Each point is reached from the start by the listed moves, each made once or not at all, plus a little noise. Say if it took an odd or an even number of moves. Then give how often each move was made.

Moves:
(1): 45	0	2	-5	11
(2): 7	58	3	-7	-5
Start: 18	36	3	-27	-5
Points:
26	95	6	-35	-9 -> odd (0, 1)
20	35	7	-28	-5 -> even (0, 0)
62	36	6	-32	6 -> odd (1, 0)

Moves:
(1): 57	1	4	-2	-4	-2
(2): -10	57	27	-16	-12	-11
(3): -9	-17	54	16	4	-9
(4): 10	26	-17	65	18	10
Start: -16	-42	14	-22	47	-26
Points:
-26	-58	70	-4	50	-34 -> odd (0, 0, 1, 0)
-36	-1	95	-22	37	-45 -> even (0, 1, 1, 0)
32	16	45	-40	32	-38 -> even (1, 1, 0, 0)
41	42	28	27	49	-30 -> odd (1, 1, 0, 1)

Moves:
(1): 56	9	15	-3	-10	3
(2): -13	20	-18	8	-13	-15
(3): -17	18	59	21	-7	-19
(4): 21	-24	-21	34	16	-22
(5): 1	25	-8	17	50	-9
(6): -10	4	-10	23	-26	48
Start: -1	-4	-10	16	-8	19
Points:
0	21	-19	34	43	10 -> odd (0, 0, 0, 0, 1, 0)
21	-29	-31	48	9	-2 -> odd (0, 0, 0, 1, 0, 0)
-6	-5	18	94	-25	26 -> odd (0, 0, 1, 1, 0, 1)
60	26	35	86	40	-30 -> even (1, 0, 1, 1, 1, 0)
54	30	-51	95	8	23 -> odd (1, 1, 0, 1, 1, 1)

Moves:
(1): 42	9	-3	10	5	2	-1	9	8	-7	4	-11
(2): 7	44	-14	-2	-3	-9	6	-6	4	2	0	9
(3): -6	5	37	4	-3	-9	-7	1	5	-2	-5	2
(4): -22	-3	-8	59	6	-6	13	11	13	1	2	8
(5): -8	0	-4	4	44	2	-4	3	-6	-14	-10	17
(6): -2	7	4	-2	6	55	1	-15	-5	-4	12	-19
(7): 3	-2	17	-10	0	-5	35	-3	-5	-6	2	2
(8): -7	6	1	-4	1	4	-2	32	-1	-6	-3	1
(9): -2	10	-7	-14	5	-3	6	-1	41	1	0	3
Start: 20	23	-10	8	9	-1	18	17	-28	-35	-1	-5
Points:
40	59	36	-6	67	44	48	41	9	-74	0	-9 -> odd (1, 0, 1, 0, 1, 1, 1, 1, 1)
-27	32	15	71	57	-10	18	65	-16	-55	-16	25 -> even (0, 0, 1, 1, 1, 0, 0, 1, 0)
54	46	-3	-6	69	49	58	10	4	-67	8	-12 -> odd (1, 0, 0, 0, 1, 1, 1, 0, 1)
30	95	-4	61	21	-22	32	62	41	-46	-5	6 -> even (1, 1, 1, 1, 0, 0, 0, 1, 1)
39	77	-17	65	70	37	68	15	-19	-64	9	3 -> even (1, 1, 0, 1, 1, 1, 1, 0, 0)

Moves:
(1): 15	-6	22	-4	-31	-7	-6	-5	-2	5	-6	10	-7	-11
(2): 3	30	20	-15	-4	-6	9	-14	-20	10	-3	8	5	3
(3): -13	1	25	4	-3	1	3	-3	13	7	5	8	6	12
(4): -12	10	7	26	4	-2	-8	-5	-6	-1	-11	-12	-4	3
(5): -3	-2	15	15	44	-4	-7	15	1	-16	-1	-6	-14	-6
(6): 13	7	2	9	2	10	5	-7	1	7	14	5	-7	-4
(7): 0	-6	-8	8	1	-5	26	0	-4	-6	-6	4	-4	3
(8): 7	-2	-1	17	-8	12	6	23	-25	3	3	2	12	4
(9): -10	15	-13	10	1	5	9	24	18	-11	-16	12	-21	1
(10): 16	-10	-8	12	13	-6	2	3	8	28	-21	18	4	-3
(11): -7	20	1	5	1	-19	4	1	6	-1	17	0	8	-10
Start: 10	13	4	-13	-11	14	-13	0	11	40	8	3	-22	-2
Points:
51	24	37	-1	-43	8	-3	9	-27	85	-23	41	-8	-9 -> even (1, 1, 0, 0, 0, 0, 0, 1, 0, 1, 0)
-14	24	36	19	-11	14	-19	-6	16	44	0	0	-19	12 -> even (0, 0, 1, 1, 0, 0, 0, 0, 0, 0, 0)
36	54	65	-2	-32	-13	2	-25	16	95	13	52	-12	-16 -> even (1, 1, 1, 0, 0, 1, 0, 0, 0, 1, 1)
10	28	9	73	1	28	29	35	18	66	-24	41	-35	13 -> odd (0, 0, 1, 1, 0, 1, 1, 1, 1, 1, 0)
37	35	33	10	47	7	-3	-2	3	70	-4	28	-34	-11 -> even (0, 1, 0, 0, 1, 1, 0, 0, 0, 1, 0)
23	57	17	73	43	21	27	41	-17	54	-34	33	-50	-3 -> even (0, 1, 0, 1, 1, 1, 1, 1, 1, 1, 0)

Moves:
(1): -5	-6	-8	2	-28	-8	21	0	-9	-17	0	-19	10	-25	-1	18	20
(2): 2	-11	-7	-1	7	4	4	5	-6	-8	8	-4	-6	6	14	9	0
(3): 5	9	22	-11	0	2	12	23	-23	-18	11	18	0	14	-13	14	4
(4): 2	4	4	6	-20	24	18	23	10	-2	24	17	-11	10	11	10	-13
(5): 10	-7	-16	-7	-5	-4	4	12	8	-2	-1	-26	-11	-11	0	-7	-2
(6): -7	-15	23	-13	-13	23	-11	22	16	9	6	28	-10	-3	-19	21	-5
(7): 7	8	4	12	0	16	-6	-6	4	-6	1	46	8	-34	-21	4	19
(8): -2	-7	-1	-7	2	-16	0	-13	5	4	-7	-12	15	-17	5	3	-9
(9): -3	-11	-13	-7	-24	3	14	-21	-8	7	-13	-6	10	12	14	1	-24
(10): -2	9	-1	-19	-2	7	-10	5	-3	-1	-7	-8	-3	6	8	0	16
(11): -4	1	-12	-5	-15	-8	2	3	8	-2	4	6	11	7	-5	0	-7
(12): 17	3	1	-15	-2	9	-3	-23	12	-35	15	-14	-3	22	5	9	2
(13): -16	-12	11	-3	19	-5	-2	-3	5	5	-7	24	-18	-6	11	-11	-6
(14): -1	-2	-4	3	11	42	-3	17	-15	0	-14	-48	10	-6	23	-17	0
Start: 15	-29	10	5	-9	6	3	-1	-3	6	18	8	11	-15	-5	9	-9
Points:
30	-49	4	-23	-64	66	66	8	-36	-63	43	-62	35	1	54	58	-28 -> even (1, 1, 1, 1, 0, 0, 0, 1, 1, 0, 0, 1, 0, 1)
25	-42	32	-8	-21	75	44	21	-19	-71	50	15	16	-51	31	49	8 -> odd (1, 1, 1, 1, 0, 0, 1, 1, 0, 0, 0, 1, 1, 1)
25	-32	1	-30	-79	4	49	-19	-23	-61	35	-9	38	16	-5	53	-12 -> odd (1, 0, 1, 0, 0, 0, 0, 0, 1, 0, 1, 1, 0, 0)
12	-20	42	-21	-88	61	30	71	1	-31	57	95	15	-39	-45	77	24 -> odd (1, 0, 1, 1, 0, 1, 1, 0, 0, 1, 1, 0, 0, 0)
